Each point is reached from the start by the listed moves, each made once or not at all, plus a little noise. Say if it took an odd or an even number of moves. Then give how often each move was made.

Moves:
(1): 37 13 2
(2): -15 45 -28
Start: 23 -1 20
Points:
8 43 -8 => odd (0, 1)
48 56 -6 => even (1, 1)
23 0 20 => even (0, 0)

Moves:
(1): 42 -10 1 0 -2 6 3 -9 -1 -4
(2): 2 31 0 -11 -1 4 17 5 19 -20
(3): -7 6 26 0 -5 6 -11 -3 10 10
(4): 4 -2 2 28 -1 -2 -4 8 7 -6
(5): -1 -3 2 2 23 3 2 4 -1 -1
(6): -2 2 -4 8 2 33 19 -2 -6 -2
(7): -11 -8 13 0 1 -16 27 1 -12 0
(8): 2 1 7 -7 -6 5 -9 24 -6 -6
(9): 3 -7 -5 -2 -6 -5 12 8 15 11
Start: -5 3 6 -3 10 9 -19 -8 -8 -13
Points:
34 -24 23 22 -3 32 29 23 -13 -22 => even (1, 0, 0, 1, 0, 1, 1, 1, 1)
39 -9 13 27 10 11 -21 -10 -2 -25 => even (1, 0, 0, 1, 0, 0, 0, 0, 0)
-17 0 16 4 11 28 29 -7 -29 -17 => even (0, 0, 0, 0, 0, 1, 1, 0, 0)
27 15 60 8 20 17 7 21 5 -43 => odd (1, 1, 1, 1, 1, 0, 1, 1, 0)
-6 6 34 22 5 17 -32 -3 8 -6 => even (0, 0, 1, 1, 0, 0, 0, 0, 0)

Moves:
(1): 15 4 3 2 0 -1 2 1 8 -5 -5 2 -1 4 2 -2 -2 7 0 8
(2): -2 12 3 2 1 -1 -3 -3 -2 -2 6 1 5 4 0 4 -3 4 -1 -2
(3): -4 2 10 10 -4 6 1 5 -3 3 -5 -4 -4 -3 3 2 -2 8 10 1
(4): 3 12 -6 17 -6 -3 -1 7 -4 1 -5 -1 -2 -1 -3 -2 3 5 -4 0
(5): 6 5 -4 -1 11 9 1 -2 -2 6 -9 7 -2 1 -5 -6 1 -4 -2 1
(6): 3 -1 -7 -1 -7 13 7 -1 -5 -6 -2 1 -3 0 -2 7 0 2 0 0
(7): -3 1 -6 -7 -3 -6 12 -1 -4 0 2 0 2 2 10 -6 -1 3 -5 -2
(8): -4 -4 1 -10 2 2 -2 15 3 -9 6 7 -3 -3 0 0 7 -4 2 9
(9): -6 1 2 1 1 3 -1 6 13 0 2 -5 -7 0 4 2 2 -2 -2 -3
(10): 9 3 -2 -2 -5 3 -5 0 3 14 -2 8 2 -4 5 6 3 6 -7 -3
(11): 6 -6 -2 5 9 -1 3 1 0 1 14 2 2 2 1 0 5 9 -2 2
(12): -2 -4 -2 4 -3 1 -4 -5 2 -3 -1 13 4 2 3 -2 2 0 0 -1
(13): 1 -3 -2 6 1 2 4 10 3 4 2 1 10 0 6 -2 -1 -6 7 9
(14): -4 -9 5 1 3 -10 2 5 -10 -2 -3 -5 7 23 2 6 2 -3 4 -3
(15): -3 -1 -2 4 4 1 -4 -3 -5 0 -5 -4 0 3 11 1 -1 -3 1 4
(16): -2 1 5 1 5 -6 6 -1 6 0 -2 -1 2 -4 2 8 7 1 -1 3
(17): 0 2 2 -2 -2 1 0 2 6 3 1 -3 0 -1 2 0 10 -2 8 2
(18): -9 -3 -7 1 -3 2 -5 6 -4 -3 -11 -8 9 0 -1 1 -5 14 8 -5
(19): 0 1 -7 -1 1 -5 -2 2 2 4 -2 1 -8 3 2 8 -4 1 15 -5
(20): -4 1 -2 1 -2 4 0 -1 7 5 1 -1 -7 0 -9 -2 0 1 0 12
Start: 11 -1 10 -3 -8 -5 -4 17 -1 -4 6 -8 4 -9 -1 -11 0 12 -1 11
Points:
27 23 -19 14 -19 1 1 33 4 1 4 -8 4 2 17 7 -2 60 1 0 => even (1, 1, 0, 1, 0, 1, 1, 0, 1, 1, 1, 0, 0, 0, 0, 0, 0, 1, 1, 0)
28 -10 5 5 6 15 17 50 -2 6 0 0 6 15 35 -2 14 24 4 34 => even (1, 0, 1, 0, 1, 1, 1, 1, 1, 1, 1, 0, 1, 1, 1, 0, 0, 0, 0, 0)
-15 -7 -5 -3 -17 4 6 35 -1 -11 -13 -5 0 -10 28 8 12 32 37 17 => even (0, 0, 1, 0, 0, 1, 1, 1, 0, 0, 0, 1, 0, 0, 1, 1, 1, 1, 1, 0)
-1 3 -9 -3 -20 12 -8 38 23 4 3 12 12 -11 5 18 15 29 30 30 => odd (0, 1, 0, 0, 0, 1, 0, 1, 0, 1, 0, 1, 1, 0, 0, 1, 1, 1, 1, 1)
